Each row of a before or after table is a point. The points were changed in one or more steps. Then noise was added and the rows were shuffled. The steps act on columns, c1 being the first. Write out the steps. A step turns or swaps two columns, mirrors them in a line or flattens them onto one, adds a multiple of one to another, or multiplies or shifts one. Angles are multiples of 10 degrees, from the lower column toward the higher: turns from -170 to 170, lines from 10 to 170 but not 90. Use the fewest steps. Two steps may share a column if one is a turn and the other turns, adds or multiplies; they go together, in the order done. Otherwise the lowest column goes first.

Before:
[[ 0.19  0.06]
 [ 0.23  0.05]
 [-0.87 -1.40]
 [ 0.04  0.00]
 [ 0.21  0.01]
 [ 0.25 -0.15]
 [-0.44 -0.19]
 [ 0.15 -0.10]
 [-0.11 -0.45]]
After:
[[-0.24 -0.01]
 [-0.11  0.15]
 [ 0.47 -0.02]
 [-0.19 -0.01]
 [ 0.28  0.38]
 [-0.02  0.05]
 [-0.19  0.05]
 [-0.18  0.22]
 [ 1.28  0.99]]
Steps: turn c1 and c2 by 160 degrees

Before (8 x 3):
[[ 0.56  0.91  0.13]
 [ 0.09  0.41  0.07]
 [-0.11  0.05 -0.30]
 [ 0.06  0.56 -0.04]
 [-0.13 -0.16 -0.35]
 [-0.40  0.90 -0.34]
 [-0.38 -0.91  0.48]
 [ 0.05 -0.04  0.02]]
After, 8 rows:
[[-0.10 -0.12 -0.35]
 [-0.02  0.37 -0.03]
 [-0.14  0.61 -0.42]
 [-0.12  0.03 -0.32]
 [ 0.11 -0.63  0.30]
 [-0.02 -0.02  0.06]
 [ 0.12  0.63  0.29]
 [ 0.05  0.30  0.11]]
Steps: flatten c1 and c3 onto the line at 70 degrees; multiply c2 by 0.7

Before (12 x 4):
[[ 0.51  0.18  0.51 -0.29]
 [ 0.62  0.53 -0.56  0.26]
 [ 0.10  0.01  0.21 -0.09]
 [ 0.24  0.76  0.86 -0.41]
 [ 0.13 -0.24 -0.68 -0.19]
 [-0.35 -0.05  0.17 -0.12]
 [-0.75 -0.09 -0.15  0.11]
 [ 0.74  0.41 -0.22 -0.03]
 [-0.78  0.78  0.34 -0.25]
 [-0.09  0.47  0.27 -0.15]
 [-0.57 -0.43  0.05  0.44]
 [ 0.40 -0.13 -0.06  0.37]]
After (12 x 4):
[[-0.73 -0.06  0.45  0.11]
 [-0.55 -0.39  0.67  0.54]
 [ 0.14 -0.18 -0.07 -0.13]
 [ 0.64  0.47 -0.01  0.29]
 [ 0.53  0.18  1.05 -0.33]
 [ 0.11  0.01  0.73 -0.06]
 [-0.10  0.46  0.93 -0.17]
 [ 0.20  0.75  1.50 -0.40]
 [-0.36 -0.07  0.74 -0.18]
 [ 0.40 -0.09  0.46  0.37]
 [ 0.75  0.39  0.40 -0.03]
 [-0.81  0.76  0.96 -0.27]]
Steps: shift c3 by 0.60

Before, 8 rows:
[[-1.11  0.04 -1.01  0.13  0.05 -0.49  0.34 -0.74]
 [-0.37 -0.40 -0.27  0.78  0.35  0.48  0.05  0.18]
 [-0.36  0.17  0.22  0.26  0.48  0.52 -0.22  0.05]
 [-0.25  0.68 -0.66 -0.47 -0.77 -0.84  0.25 -0.17]
 [-0.17 -0.22  0.25  0.32  0.51 -0.33  0.18  0.02]
 [ 0.29  0.52 -0.07  0.12  0.28 -0.36  0.43 -0.48]
 [-0.27  0.21 -0.60  0.30  0.16 -0.36 -0.50 -0.12]
 [ 0.21 -0.43  0.19 -0.38  0.37  0.34  0.49 -0.87]]
After, 8 rows:
[[ 0.28  0.64 -0.66 -0.46 -0.79 -0.84  0.27 -0.18]
 [ 0.55  0.20 -0.05  0.15  0.26 -0.36  0.44 -0.47]
 [-0.18  0.35  0.24  0.25  0.47  0.52 -0.21  0.03]
 [-0.56 -0.08 -0.28  0.78  0.34  0.49  0.04  0.17]
 [-0.08  0.34 -0.61  0.31  0.18 -0.36 -0.49 -0.11]
 [-0.13 -0.47  0.20 -0.37  0.35  0.32  0.50 -0.87]
 [-0.82  0.74 -1.01  0.14  0.04 -0.47  0.35 -0.75]
 [-0.28 -0.04  0.24  0.34  0.49 -0.33  0.19 -0.01]]
Steps: turn c1 and c2 by -40 degrees
